Each row is a point. Two turns around zero, p and q, are shown by what they do to some points. Write where each new point lands after one turn and then the other. Backwards means that the second turn is done in reverse. Each puzzle has new turns, and all numbers are rounded.
In the rows, 100 means zero.

Turn p:
[83,145] -> [130,138]
[135,73] -> [95,56]
[82,82] -> [75,106]
Turn q:
[89,143] -> [67,130]
[63,114] -> [61,91]
[114,72] -> [127,84]
[134,71] -> [144,95]
Where do these land?
p, then q: [82,115] -> [90,121]
q, then p: [96,154] -> [120,151]
q, then p backwards: [115,79] -> [120,116]
q, then p: [107,52] -> [86,54]

Turn p:
[113,110,129,121] -> [127,111,122,116]
[72,140,42,84] -> [39,139,78,82]
[91,84,127,101] -> [119,84,117,88]
[101,124,61,44] -> [77,124,42,72]
[125,69,118,139] -> [120,70,123,140]
[98,72,123,112] -> [117,72,120,102]
Turn q:
[131,78,104,92] -> [123,77,120,92]
[84,87,76,142] -> [60,86,110,129]
[78,124,94,51] -> [112,112,49,74]
[148,127,95,76] -> [158,98,90,114]
[58,83,130,138] -> [47,126,129,90]
Where do these land?
p, then q backwards: [98,86,109,41] -> [91,94,93,40]
q, then p: [124,133,121,176] -> [127,141,169,127]
q, then p: [72,119,105,112] -> [79,125,111,90]
q, then p: [94,64,91,89] -> [102,69,92,78]
p, then q backwards: [113,98,74,82] -> [79,112,78,90]

Turn p:
[144,160,76,149,70,117,99,91] -> [57,111,78,135,125,93,133,34]
[138,67,115,110,100,24,95,41] -> [97,87,44,109,118,38,35,119]
[63,104,111,97,77,98,73,108] -> [97,72,134,103,113,122,85,101]
[110,91,116,79,129,105,115,161] -> [111,125,119,119,69,107,131,147]
[49,107,80,103,136,112,73,88] -> [134,100,99,79,129,153,91,97]
[75,128,117,52,84,98,120,93] -> [76,115,129,84,66,121,65,94]
[139,66,57,117,93,95,91,82] -> [107,66,46,98,100,74,120,92]
[73,54,94,113,94,105,132,122] -> [98,86,115,57,106,87,129,137]
[109,123,136,81,117,145,101,114] -> [124,137,138,117,75,104,111,81]
Turn q:
[69,106,100,70,57,44,135,65] -> [81,147,38,65,104,140,104,104]
[103,126,139,66,159,139,126,124] -> [135,87,153,96,117,122,43,137]
[136,101,124,147,101,94,87,122] -> [131,97,109,115,97,54,131,121]
[124,83,124,71,128,116,95,130] -> [149,75,129,91,100,109,85,94]
[87,100,104,110,99,112,63,87] -> [84,106,110,96,94,69,90,78]
[100,145,75,45,69,65,126,66] -> [94,142,37,116,95,151,67,98]
[61,89,33,133,100,81,66,96] -> [38,72,71,114,129,75,119,63]
[119,58,102,136,115,128,103,89] -> [96,95,150,107,96,94,143,92]
[102,93,98,123,72,120,98,122] -> [92,78,100,100,69,84,118,113]
Where do these land?
p, then q: [54,121,154,39,121,120,57,79] -> [142,130,135,112,38,39,82,78]
q, then p: [121,88,102,111,75,72,127,77] -> [67,129,96,86,89,109,126,82]
q, then p: [57,111,144,100,133,118,50,50] -> [109,116,115,138,111,132,16,98]
p, then q: [115,134,100,98,98,132,104,61] -> [79,152,98,120,97,103,87,84]
p, then q: [80,101,99,131,137,105,153,174] -> [113,68,100,95,109,128,63,187]
p, then q: [111,60,94,104,122,93,130,135] -> [121,65,67,99,101,123,105,134]
q, then p backwards: [163,86,71,113,85,71,92,114] -> [150,93,77,116,119,130,61,119]
p, then q: [99,114,111,113,60,117,87,101] -> [91,130,120,72,112,97,114,99]
p, then q: [110,108,51,103,81,61,110,116] -> [50,58,97,86,107,116,105,96]
p, then q: [90,76,74,87,89,111,89,93] -> [107,93,106,93,82,126,115,77]
